Every row gives one point. The points of each table are mixes of a few directions, plus a little noise. How many directions does each table use, and how many do they share? Where both have some left over, give the other angles between the two spaces (their principal angles), to ten degrees, smallest first.

First (6 x 2):
[[-70 -43]
 [-28 -17]
 [ 46  28]
 [ 44  25]
 [ 11   6]
 [  0   0]]
Second (5 x 2):
[[  1  -1]
 [-14   2]
 [ 76 -11]
 [  8  -1]
 [-73  10]]
Directions: first 1, second 1, shared 0; angles 40

First (7 x 6):
[[  30   48   14  -10  -13   16]
 [ -18   11  -20   24   -3  -26]
 [  15  -18   19  -22    4   23]
 [ -16    8  -17   20   -2  -21]
 [  -9   13  -11   14   -3  -14]
 [  37   56   19  -15  -16   23]
 [ -38 -121   -4  -11   33   -2]]
Second (7 x 6):
[[  6 -31  14 -19   8  17]
 [ 29  -9  29 -33   2  35]
 [-56 -44 -41  39  12 -50]
 [  2  46 -11  19 -12 -15]
 [  7  82 -16  27 -23 -21]
 [ 20 -34  28 -35   9  35]
 [ -5 -10  -3   2   2  -3]]
Directions: first 2, second 2, shared 2

First (10 x 11):
[[ -35   17   -3   24  -51    4   71  -20  -82  -15  -55]
 [  35  -16    4  -26   50   -2  -72   22   80   13   53]
 [ -17    5   -1   11  -23    1   35  -10  -39   -6  -25]
 [  13   -4    3   -9   19    0  -26    8   29    4   19]
 [  -6    3   -1    6   -9    0   13   -3  -16   -1  -10]
 [ -43   20   -7   31  -62    2   92  -27 -101  -17  -67]
 [  20  -10    3  -14   30    1  -43   11   49    8   32]
 [ -24   11   -4   20  -36    2   54  -14  -60  -10  -39]
 [  27  -12    2  -20   39   -2  -59   17   66   12   44]
 [  28  -13    3  -22   45   -2  -66   17   73   13   46]]
Second (9 x 11):
[[-21  25   8  17  51   1  22 -19  13 -47   6]
 [-29  -3  12  28  36 -15  22 -12  24  -1  -6]
 [ 31  15 -17 -35 -65 -70 -17  31 -69  83  23]
 [ -1  12  20  24  25   7  29 -22  27 -40  10]
 [ 29 -17 -73 -95 -14 -44 -30 -53 -26  20  84]
 [ 14  -9  38  35 -24  -9  25   3  22  21   4]
 [-37 -52 -29 -14  23 107 -56  22  28 -30 -72]
 [ 20  10  18  14 -37  36 -12  35 -12  -7 -29]
 [ -3  24  23  28   4  -9  17  15  -4  -6 -13]]
Directions: first 1, second 5, shared 0; angles 60

First (11 x 18):
[[  68    1   -3  -18   13    0   37   11    8   -1  -39   49  -35    0
   -13   -3   44  -18]
 [  97    7   24  -13  117   -5   22   59    2   39    8    5   39   45
    -8  -41   71  -39]
 [-117  -76  -31   24  -84   47  -52  -69   16  -15   15  -48   28  -13
   -33   46  -84   27]
 [  46   32   12  -14    2  -23   27   30    2    4  -20   45  -31   -6
    17   -3   32    8]
 [  62    1  -24  -18   35   38   12  -38  -18  -20  -52   10  -17    9
   -54   17  -10  -55]
 [ -20  -22    1    9  -20  -14   15    5   15   -1   17    1  -10  -11
    20  -29   33    7]
 [  -8   73   10    2   25  -23  -13   -1  -41  -15   15  -30   -1   -3
    27  -10  -30  -10]
 [ -76  -59  -28   25  -23   31  -22  -62    0  -23   27  -64   21   -6
   -21  -16  -29  -23]
 [  19   56   23  -17  -32  -28    0   42    1   13  -23   55  -24  -10
    27   44  -16   54]
 [  -8   59   20   -2  -15  -38   -1   29  -13    0   10   13  -16  -13
    44    2   -7   31]
 [ -63  -71   -3   21  -18   17  -24   -5   28   18   41  -36   46    8
    -7   -7   -3   18]]
Second (11 x 18):
[[  19  -35   11   -8   28    1  -28   16   33    5   -4   -8    3   48
    -1   13  -41   -3]
 [ -10   47    2   16   35   24   35    1   -3   -1  -52  -39  -13   -2
   -49  -19  -10  -30]
 [ -37   84  -52   73   24   24   30   -1   17  -11  -17  -20   44  -97
  -100  -55  -22  -99]
 [ -22    1  -14  -37  -53  -14   17  -25  -81  -10   10   -4  -49  -31
    70   14   35  111]
 [ -22  -11   -6    6   48   27  -39   -3  -19  -50   14   27   28   -5
    49   13   40  -11]
 [  43  -33   43  -13   12   -9   -5   19   55   33  -13   -6   -2   77
   -25   11  -28  -24]
 [  13  -57   -5  -21   -1  -15  -46    9   10   -3   26   11    5   28
    40   21  -31   42]
 [  38  -20   31   -9   25   -3    0   22   55   35  -39  -34  -15   77
   -45    3  -66  -18]
 [  -5   25    2   15  -15    0   24   -3    2    9   -4   -2    3  -21
   -26  -15   14  -25]
 [   6   -9    3  -17  -39  -19    8   -8  -17   12   14    8  -16   -5
    20    4   11   36]
 [ -21    5  -10    0  -67  -19   -1  -29  -49  -18   71   64   17  -69
    66    4  100   22]]
Directions: first 5, second 5, shared 0; angles 40, 50, 50, 70, 80

First (10 x 32):
[[  3 -43  11  -4  30 -31  -5  39  -4 -93  28  33   9  61  -7  14  54 -24
  -22  22  43  29  25 -45 -27 -27 -14 -17 -37  16 -34  30]
 [ -3  32  -7   3 -23  24   4 -29   2  69 -21 -25  -7 -46   5 -10 -40  18
   17 -16 -32 -21 -18  34  21  20  11  13  27 -11  25 -23]
 [  3 -27   7  -3  20 -20  -2  25  -2 -59  18  21   6  40  -4   9  34 -16
  -14  13  28  19  15 -29 -17 -17  -8 -11 -23  10 -21  20]
 [  1 -23   6  -2  15 -16  -3  21  -3 -50  15  19   5  34  -4   7  28 -13
  -12  13  22  16  13 -24 -15 -14  -7  -9 -19   7 -18  16]
 [ -5  56 -14   5 -39  41   7 -50   6 121 -37 -43 -12 -82   9 -19 -70  33
   29 -28 -56 -38 -32  59  35  35  19  22  47 -20  43 -40]
 [ -2  36  -9   4 -25  26   4 -31   3  75 -23 -27  -7 -52   6 -11 -45  20
   18 -17 -36 -24 -19  37  22  22  12  13  30 -12  27 -25]
 [  1 -17   4  -2  11 -13  -2  16  -1 -37  11  13   3  26  -3   4  21 -11
  -10   9  18  12  10 -19 -12 -11  -6  -7 -15   7 -13  13]
 [  1 -11   3  -1   8  -8  -1   9  -1 -22   7   8   2  15  -2   4  12  -6
   -5   5  11   7   7 -11  -7  -7  -3  -5 -10   4  -8   7]
 [  4 -45  10  -5  32 -34  -5  40  -4 -98  29  34   9  65  -8  15  58 -26
  -24  24  46  30  25 -48 -29 -29 -15 -18 -38  17 -36  32]
 [ -4  43 -10   5 -30  31   4 -39   5  94 -29 -33  -9 -64   7 -15 -53  25
   22 -22 -45 -30 -25  46  27  28  15  18  38 -16  34 -30]]
Second (10 x 32):
[[-50  52 -19 -46  20  31  -9 -21 -28 -18   3   0 -40   8  36 -10  -6  -6
   13  20  -5  32  29   3  59  -9  -7 -12 -26   3  12 -33]
 [ 15   9 -12  44  29  -7 -40  19   4  -2  21  38 -15  33  17  52  27  25
   74 -33  17  37 -41  -2  28 -14 -11 -12 -32  -5 -23  21]
 [ 27 -35  -7  44 -28  31 -12 -10  16  22 -12   9  33 -15 -18  13  34  29
   11 -44   1 -50 -36  13 -44  31  19  -7  -4 -10  -8  33]
 [-17  17  15 -42  12 -30  24   9  -7 -13   3 -19 -16   1   1 -24 -38 -29
  -35  44  -7  24  39 -10  14 -19 -13  14  17   8  10 -28]
 [ 37 -39  34   8 -12 -52  32  29  28  10  -2 -21  27 -11 -40 -17 -30 -15
  -51  17  -3 -22   9  -9 -55  -3  -1  26  42   1  -3   9]
 [ 26  -4  19  36  14  77 -44  25  72  56  13  -6 -16  -4 -49 -24 -12  91
    9 -47 -25 -94  31  42 -82  51   6  18 -36 -50 -27  23]
 [-17  -2 -21 -14 -20 -29  23 -28 -50 -32 -15   8  18  -3  34  20  24 -51
    3  15  17  47 -32 -22  49 -21   4 -19  17  31  18  -8]
 [ 17 -12   2  25  -1   7 -12   7  15  12   2   8   7   1 -10  11  10  19
   13 -21   1 -16 -15   5 -19   9   3   0  -6  -8 -10  16]
 [-39  49 -14 -39  32 -17  -5  -4 -35 -32  12   9 -39  24  42  10 -10 -27
   26  32   6  73  14 -13  77 -35 -18  -9 -15  15   8 -31]
 [  2 -32   5 -18 -46 -11  45 -24 -14  -3 -29 -26  41 -34 -13 -27  -1 -35
  -63  18  -4 -30   1  -7 -28  11  18   3  42  15  22  -3]]
Directions: first 1, second 4, shared 0; angles 60
